Each row is a point. The window is the flat piece filled in between its corners: a triangle in 3 columns, a solid with four corners in 4, and so on. A path goes straight from each point to the next, and from the last back to the first. List the points from which the path goes on through the window.
(in the rows, 128 means zero)

Window, 4 rows:
[[ 73 128  80 129]
 [144 162  98 114]
 [119 150 175 123]
 [158 118 128 116]]
Path:
(1): [158 153 176 154]
(2): [112 129 177 157]
(3): [100 127 179 106]
(4): [110 144 151  85]
(5): [129 149 152 164]
(6): [147 148 161 136]
(7): [125 141 157  73]
(8): [111 127  91  80]
(9): [131 131  89 167]
(10): [100 169  96 152]
(11): [ 96 165  98 109]
(12): [141 158 184  76]
Through the window after points: 4

Window, 6 rows:
[[117 160 134 167 158 148]
 [113 140 162  14  57 132]
 [141 121 145 133  71 141]
 [165 128  67 149 103 139]
 [ 82 116  58 196 123 139]
 [135  94 115 175 170 144]]
Path:
(1): [112 149 121 133 106 100]
(2): [119 144 116 129 109 189]
(3): [118 117 131 143 125 186]
(4): [117 127 135 150 131 119]
(5): [127 128 135 127 117 113]
(6): [126 112 128 113 114 199]
(7): [111 121  91 154 141 208]
(8): [119 138  96 157 148  75]
(9): [122 146 114 162 135 115]
(10): [123 143 111 159 139 166]
(11): [124 135 128 149 112 194]
(12): [127 140 133 152 122  91]
Through the window after points: 5, 9, 11

Window:
[[103 124 141 128  89 133 150 109 108]
 [107 140 127 104  97 118  85  98 119]
 [110 154 145 148 139 128 116  81 107]
 [145  95 115 170 136 121 114 203 127]
 [192 102 109 143 117 123 137  65 123]
 [137 117  88 117 190  76 145 184 142]
 [216 126 159 160 109  91 136 120 124]
 [229 186 141  45 216 163 111 110 150]
 [122  86 191 144 105 107 119  77 116]]
Path:
(1): [207 162 135  61 190 146 111 112 110]
(2): [199 168 140  79 184 149 117 110 161]
(3): [106 136 135 129 131 126 111 105 199]
(4): [122 114 130 114 141 113 119 114 100]
(5): [160 137 140 109 146 121 121 116  64]
(6): [139 148 138 135 139 138 128 104 188]
(7): [125 123 140 128 114 119 115  98 151]
(8): [147 116 140 120 122 111 112 102  85]
(9): [132 121 129  99 133 120 111 121  65]
(10): [117 138 117 130 128 134 131 103 187]
(11): [188 133 154 158 115 106 135 115 162]
(12): [196 117 147 131 129  99 125 123  79]
(13): [137 100 117 139 118  91 129 131  77]
(14): [122 116 126 159 113 102 123 125 161]
(15): [123 136 126 130 129 114 155 134 175]
(16): [140 102 118 120 143 102 120 136  52]
Through the window after points: 1, 5, 7, 11, 15

Window, 11 rows:
[[172 110 128 142 145 166 106 126  77  73 115]
 [145 189  70 109 127 130 134 192 117 100 121]
 [ 67 130 102 144  66 119 112  59 149 142  97]
 [167 161 200 158 157 122 106 146 125 139 107]
 [105 103  84 161  73 134  39 134 102  67 104]
 [164 106 165 150 151  69 142 128  91 161 101]
 [153 105 106 201 196 109 112 117 106  82 153]
 [180 107 145  93 144 132 124 154 153 150 146]
 [ 63 142 134 124 148 130 141 135 165 102 114]
 [123 116 133 130  66  90 101  72 142  92  96]
 [140 118 176 170 111 130 167 129 150 127 105]]
Path:
(1): [142 121 161 149 116 141 124 149  56 102 167]
(2): [115 110 169 124 142 133 112 113  98 102 181]
(3): [168 125 117 166 137 134 125 134 119  98  78]
(4): [180 110 127 123 148 106 121 138 150 134  48]
(5): [133 140 140 146 131 107 132 144  91 127 161]
(6): [122 142 142 130  94 126 128 134 112 119 177]
(7): [149 112 121 131 140 122  98 123 126 117  97]
(8): [163 115 117 144 147 146 111 106 142  89  71]
Through the window after points: 2, 4, 8

Window (12 x 12):
[[189 104  72 134 151 189 154 164  93 129 135 122]
 [146 170 149 134 127 138 183 105 126 149 133 120]
 [122 129 125 165  74  94 109 106 111 120 114 140]
 [142 156 114 109  99 173 124  96 161 229 173 109]
 [113 144  70 151 169  98 203 105 142 126 173 122]
 [ 75 157 127 142 164 246 105 186 104 116 146 198]
 [ 74 146  91  91 120 102 200 151 143 179 224 138]
 [176 134 130 176 114 146 156 151 166 156 137  90]
 [157 153  79 133 104 136  97 131 138  90 112 193]
 [117 148 115 134  92 124 110 104 112  57 158 149]
 [160 140 118 138 131 106  98 140 148 116  93 104]
 [155 102 116 123 130 158 151 122 170 147 121 127]]
Path:
(1): [151 124 128 159 155 124 113 144 109 113 143 186]
(2): [162 122 124 134 126 136 111 120 125 141 160 134]
(3): [122 153  93 122 121 152 167 125 142 131 120 130]
(4): [125 147  93 139  98 157 170 152 130 115 116 103]
(5): [158 135 115 124 159 143 123 117 139 158 188 153]
(6): [173 138 118 134 158 150 128 127 111 167 176 167]
(7): [139 132  84 122 104 170 148 134 141 151 134 103]
(8): [120 152  71 122 103 165 158 148 142  97 121 123]
Through the window after points: 6

Window (14 x 14):
[[121  72 109 100 157 137 101 120 120 113 132 133 113 165]
 [160  71 104 114 115 134 101 129  27 132 122 117 121 208]
 [213  99  95 181 117 130 105 129 110  89 119  97 209 141]
 [206  87 167 106 156 195 136  69 108 173 125 117 165 123]
 [ 90 132 121 119 106 109 115 113 111  57 100  77 194 115]
 [107  92 114 137 166 105 171 135  89 161 148 103 113 151]
 [158 157 124  96 109 184 132 101  95 170 169  94  88 101]
 [115 125 119 128  43 129 114 150  95 124 162 109 147 177]
 [168 162 141 128  75  78 113  97 113 141 156  89 156 101]
 [128 110 132 105  49 130 149 108 142 160 123 137 108  77]
 [194 141 167 106 129  93 126 153  75 147  66 130 174 172]
 [133 189 106 129  98 137 116  61  99 150 159 131 126 110]
 [112 120 169 111 119 117 122 113 111 173  71 111  85 160]
 [215  92 138 182  88 109 153  98 128  80 158 160 109 134]]
Path:
(1): [148 146 118 111  91 118 130  94 110 134 127 110 135 139]
(2): [124 126 151 172 132 131  82 110  74 145 168 122 143  78]
(3): [150 122 135 141  87 130 110 124 102 139 143 122 146 122]
(4): [147 101  98  91  77 109 189  92 144 100 100 108 102 165]
(5): [207 122  95  82  70 147 160 102 117 130 138  59 135 175]
(6): [141 117 137 144 125 128 111 117  88 136 145 140 141 113]
(7): [144 112 142 152 110 113 113 128  82 149 141 126 137 141]
(8): [152 122  94  89 107 123 164  98 126 111 146  83 120 144]
(9): [169 118 112 109  84 136 154 120 119 116 119 101 135 174]
(10): [136 103 141 134 126 118  96 124  81 132 127 118 146 126]
(11): [136 109 137 135 130 121 116 126 104 123 127 119 139 127]
(12): [126 128 103  56  64 144 161  64 123 132  99  84 152 154]
(13): [198 130  95  81  79 133 139 107 101 108 138  78 135 199]
(14): [128 104 133 165 138 120 123 116  91 143 149 144 139 101]
(15): [115 145 155 179 106 133 108 146  75 141 129 124 158  88]
(16): [152 135 121 106 112 122 126  94 107 124 120 111 146 146]
Through the window after points: 1, 3, 7, 11, 15
